Every row gives one point. A path goes straight from each point to the next, and from the last back to the first. The post is the endless flat space through its rows: a point in 2 columns, a line in 3, a plane in 4, and so on, so that a path can go around it. How many times does the path go around the post? Going back the other way cancels.

Post, one row:
[[2.2 0.6]]
Path (25 x 2):
[[-0.8 -5.5]
 [ 5.0 -1.1]
 [ 6.9 -0.2]
 [ 2.6 -5.3]
 [ 7.9 -2.6]
 [ 6.8  4.7]
 [ 1.6  7.6]
 [-2.8  2.0]
 [-1.8 -4.7]
 [ 1.7 -4.2]
 [-2.8  0.3]
 [-1.2  5.1]
 [ 6.7  6.0]
 [ 4.3  0.6]
 [ 5.9 -2.5]
 [ 4.2  1.0]
 [ 4.1  6.9]
 [ 0.6  1.4]
 [-0.4  3.0]
 [ 0.1 -0.1]
 [-1.3 -0.3]
 [ 0.3  3.8]
 [ 4.8  7.1]
 [-1.3  6.2]
 [-3.5  0.8]]
Times around: 1

Post:
[[ -2.9   6.6  -8.3   0.0  -2.4   3.7   3.6  -1.2]
 [ -0.1   0.3   5.5  -3.3   4.1  -9.1   0.7  -4.4]
 [ -0.1   2.6 -10.2   1.5   1.7   7.7   0.4  -1.3]
 [ -3.7   0.7  -4.6  -5.5   2.0  -0.1   4.2   2.8]
 [  1.8  -1.7   4.6  -3.4   0.0  -6.4   5.0   0.9]
 [  0.1   0.0   6.0  -4.5  -2.6 -10.1  -3.2   0.7]
 [ -4.9   2.1  -5.1   1.3   3.3  -0.5   5.1   2.8]]
Path:
[[ -0.2  -0.3   0.6  -3.1   4.6   1.5  -2.5   2.7]
 [ -3.4   1.1  -0.1  -3.2   4.5   0.1   2.9  -2.5]
 [ -0.5   2.8  -3.5   5.5   0.7   0.1  -1.0  -5.7]
 [  0.6   1.2  -5.4   4.5  -5.3  -2.4   0.0  -3.4]
 [  2.0  -0.6  -2.4  -0.1   5.6  -2.7   8.5  -1.2]
 [  2.9   1.0   0.0  -2.6   0.7  -1.7  -1.5   0.7]
 [ -2.3   0.5   5.5  -2.7   2.5  -8.2   5.9   2.8]
 [ -6.3   3.6   1.7  -1.5   0.2  -1.6   3.1  -2.5]
 [ -6.6   2.6  -5.7  -4.4  -4.1   2.3   8.9  -1.5]
 [ -0.7  -1.7  -9.7  -1.4   1.0   2.0  -0.7  -0.4]
 [ -2.6   2.6  -7.3  -2.9  -4.0  -3.6  -3.6   4.0]
 [  2.2   1.1   3.4  -4.8   4.2  -8.4   6.0   1.8]
 [ -3.5   4.8   4.9  -3.2   6.2  -4.2   4.6   1.0]
 [-10.8   0.8   3.8  -1.1   7.2 -11.3   1.7   3.3]
 [ -4.2   0.6   0.2  -3.6  -3.2  -0.8  -0.1  -1.9]
 [ -3.0   1.7   0.4  -4.0   0.5   2.4  -1.5   5.2]
 [ -1.0   5.0  -1.8  -4.0   2.7  -0.7  -1.1  -1.8]
 [ -3.0   3.9  -1.2  -0.6  -0.3  -6.7   1.8   2.3]
 [ -2.3   0.4  -1.1  -1.9   5.7  -6.4   3.5  -2.5]
 [ -5.1   0.4   0.8  -5.9  -1.2  -8.2   7.2   1.7]
 [ -5.7  -2.8  -1.6  -5.3   5.5   0.0  -3.1   1.0]
 [ -1.6  -1.1   2.5  -5.3   6.1  -1.2   5.3   0.0]
 [ -4.0   4.3  -4.9  -2.6  -0.2  -0.6  -3.4   4.9]
 [  1.3   4.5  -2.6   3.8   1.9  -5.8  -2.6  -1.3]
 [  4.9   1.0   3.5   1.8   1.9  -9.8   5.7  -2.3]
 [  6.3   6.5   8.8  -2.6  -0.4  -9.4   2.2  -5.2]]
Times around: 1

Post (11 x 12):
[[ 6.1  2.0 -7.2  4.5  0.8  7.2 -7.4 -1.6  3.2  4.4  0.2  2.7]
 [-7.2 -1.2  0.2  0.0  7.1 -3.2  5.2 -2.2 -5.0  1.4 -2.9 -1.3]
 [-1.2  2.9 -2.3  0.0 -2.1  5.8 -4.5  1.2  0.3  5.3 -2.1  2.3]
 [-8.0 -3.2  3.6  3.2  4.3  2.5  2.9  1.2 -7.2 -2.7 -0.8 -5.9]
 [ 5.5  4.8 -1.8  3.1 -2.4  1.4 -4.4 -1.2 -1.8  5.1  0.4 -1.2]
 [-1.9 -2.7  6.7  0.8  0.2 -0.8 -1.5 -5.4  8.5 -3.9 -2.6 -4.8]
 [-1.2  0.0  0.8  1.2 -2.1  3.2  5.4 -3.3  7.4 -1.4 -0.5 -5.4]
 [ 0.5  0.2 -4.5  5.8 -3.9  1.3 -4.0 -3.4  0.6  4.4  2.2  6.2]
 [-3.5 -1.7  0.6  0.1 -0.2 -2.5  3.0 -1.0 -2.6 -6.1 -5.1 -4.6]
 [ 6.9  0.0  2.2  5.6 -3.2  0.2  0.4  2.7  2.9  4.0 -4.7  1.1]
 [ 1.1 -3.2  2.0 -2.8 -0.4  0.9 -0.3 -0.4  5.9 -2.1  3.5 -2.7]]
Path:
[[ -1.3   2.0  -2.0  -5.2  -0.1   2.3  -4.7  -0.5   1.4  -0.1   5.5  -1.8]
 [ -5.6  -3.8  -1.3   8.8   0.6  -2.2   1.5   1.1  -0.9  -3.1  -1.2  -3.7]
 [ -0.3  -5.3   5.1   2.1  -5.7  -3.1  -4.5   1.4   0.6   6.6   0.5  -0.9]
 [  5.8  -5.3   2.0  -2.5   2.3   3.7  -6.3  -1.7   8.3   0.2   4.3  -0.6]
 [  2.8   5.1  -1.3  -1.0   3.8   1.8   0.2  -3.7  -0.4   7.6  -3.8   8.4]
 [ -1.7   3.4  -5.5   9.5  -0.4   2.1   5.6  -5.1  -1.7  -2.1  -1.9  -3.3]
 [  1.6   0.9  -5.7   8.1  -1.7   5.9  -1.5  -1.7   5.4  -4.3   3.0   3.5]
 [  0.1   2.9  -0.3  -4.3   3.8   4.5   2.0  -1.7  -1.6   3.3  -1.0  -1.7]
 [ -0.8  -5.8  -2.8   4.5   0.5   7.3  -2.9  -3.7   0.2   0.0  -2.2   0.1]
 [  0.0  -0.3  -1.6  -4.0  -3.3  -1.0  -2.0   1.2  -5.5   2.4   7.8  -5.3]
 [  0.8   2.4  -3.3   0.2   2.4   4.1  -1.0   1.4  -6.7   5.7  10.7  -7.3]
 [  0.3  -4.5   4.2   6.4  -0.3  -0.3  -3.2   0.5  -4.7   5.0  -3.7  -1.9]
 [ -1.6   1.6   5.1   3.3   0.4   7.2   1.1  -4.7  -1.9   5.6  -2.2  -2.0]
 [  1.0   5.0   2.4   1.5   4.7  -1.6   3.9  -2.5  -0.4   4.5  -2.2   1.0]
 [ -7.1   7.7   7.1   3.2  -2.9   1.1   2.3  -3.0  -4.2  -6.1  -2.6 -14.9]
 [  2.4  -8.0   0.6   7.2   0.8  -5.0  -2.5   2.1  -1.3  -0.1   5.4  -3.7]
 [ -8.5  -2.2  -6.9   2.1   6.1   4.9   1.0  -6.1   1.3   2.3 -11.9  -3.8]
 [ -3.4   1.2  -3.8  -5.2   0.3   6.2  -2.6  -3.6  -0.2   1.7  -3.0   0.6]
 [ -5.7   2.1  -2.0   5.6   3.0  11.0  -1.1  -0.5  -2.9  -0.2  -3.6   1.9]
 [  2.3   7.7 -11.2   2.9   0.1  -0.4  -3.0  -8.3  -0.3  -3.3   6.3  -0.2]
 [ -5.0   1.6  -3.4   0.5   5.1   5.5  -0.1   2.0  -1.0   6.1   5.7  -2.9]
 [  1.5   4.8  -0.2   0.2   2.6   1.5   6.2   3.1  -1.2   9.3  -6.6  -5.1]
 [  1.6  -1.0   0.4  -2.3  -7.6   4.7   0.8   4.2   9.3   8.3  -1.1   1.0]
 [-10.6   3.6  -2.4  -2.3  -2.5   6.8  -2.1   1.0   4.6  -0.7  -1.6  -2.7]
 [  2.5  -1.4   3.9   2.9   1.2  -0.5  -1.1   3.8   1.4  -5.1  -7.1   0.4]
 [ -1.1  -1.9   5.5   0.3   7.7   2.4  -4.2  -5.9   2.0  -3.0  -1.1   2.0]
 [ -0.5  -4.9   4.4  -5.6  -6.5   4.6  -3.1   2.6  -1.3  -1.4  -2.9   2.0]
 [  4.4  -2.5  -2.1   1.2  -4.0   7.9  -2.2  -0.4   2.2  -2.8  -3.0  -3.0]
 [  2.2   2.9   4.2  -1.9  -1.1   2.7   0.8   0.0   1.8  -2.0  -1.3  -1.2]]
Times around: 2
